Each row of a before or after table is a point. One or more steps were done to the points. Then noise was added and the rows were shuffled. The steps act on how far a point lies along the listed directions, d1 being the first. Write out the steps. A step turns or swaps two directions, mirrors them in a line or flattens them onto one, adds a multiple of one to another, or multiplies one. Angles are multiples of 10 degrees, from the lower direction toward the higher: turns from -170 to 170, lines from 10 to 170 but not 90. Use the fewest steps. Two steps may share a direction if one is a turn and the other turns, adds or multiplies; they go together, in the order done. Otherwise the lowest direction goes first.

Directions:
(1): -0.034; -0.021; 0.047
(2): -0.010; 0.058; 0.019
(3): 0.050; -0.004; 0.036
Before (12 x 3):
0.041; -0.021; -0.012
0.033; -0.020; -0.010
0.044; -0.007; 0.040
0.052; -0.030; -0.043
0.004; 0.005; 0.007
-0.023; 0.018; -0.027
0.028; -0.027; -0.022
0.006; 0.003; 0.004
0.010; -0.017; 0.025
-0.037; 0.017; -0.015
0.045; -0.012; 0.052
-0.001; -0.036; 0.027
After (12 x 3):
0.011; 0.002; 0.010
0.041; -0.027; 0.014
0.092; -0.009; 0.074
-0.069; 0.020; -0.042
0.026; -0.034; -0.005
0.025; -0.022; 0.042
0.052; -0.028; 0.018
0.097; -0.013; 0.093
-0.048; 0.022; -0.051
0.055; -0.038; -0.009
0.004; -0.041; 0.047
0.015; 0.002; 0.008
Steps: add -0.5 times d2 to d1; multiply d3 by 2

Directions:
(1): 0.000; -0.050; 0.044; -0.047; -0.032; -0.009
(2): -0.036; -0.025; -0.021; 0.037; -0.053; 0.033
(3): 0.033; 0.011; 0.060; 0.050; -0.011; 0.010
(4): 0.035; 0.029; -0.023; -0.006; -0.058; -0.040
(5): 0.011; -0.053; -0.017; 0.038; 0.018; -0.052
Before (10 x 6):
0.013; -0.032; 0.021; 0.068; -0.008; -0.022
0.015; -0.035; 0.087; -0.023; -0.001; -0.001
0.001; 0.019; -0.045; 0.010; 0.037; 0.012
0.035; 0.004; 0.017; 0.047; 0.017; -0.025
0.068; 0.044; 0.032; 0.023; -0.011; -0.030
0.003; 0.013; 0.082; 0.026; 0.010; 0.080
0.004; -0.005; 0.035; -0.008; 0.094; -0.013
0.037; 0.046; -0.061; 0.007; 0.014; -0.055
-0.009; 0.045; -0.004; -0.008; -0.003; -0.011
-0.014; -0.020; 0.043; 0.002; -0.002; 0.052
After (10 x 6):
0.033; 0.009; 0.059; 0.016; 0.073; -0.023
0.035; -0.021; 0.072; -0.026; -0.034; -0.022
0.041; 0.015; -0.007; 0.031; -0.002; -0.044
0.008; -0.006; 0.050; 0.010; -0.031; 0.039
0.006; 0.028; -0.078; -0.014; 0.047; -0.036
-0.019; 0.037; -0.013; -0.015; 0.005; -0.008
0.058; 0.044; -0.018; -0.015; -0.023; -0.051
0.025; -0.018; -0.002; 0.054; -0.032; -0.044
0.003; 0.019; -0.028; 0.020; 0.044; 0.018
0.042; 0.045; 0.074; 0.032; -0.048; 0.039
Steps: turn d3 and d4 by 50 degrees
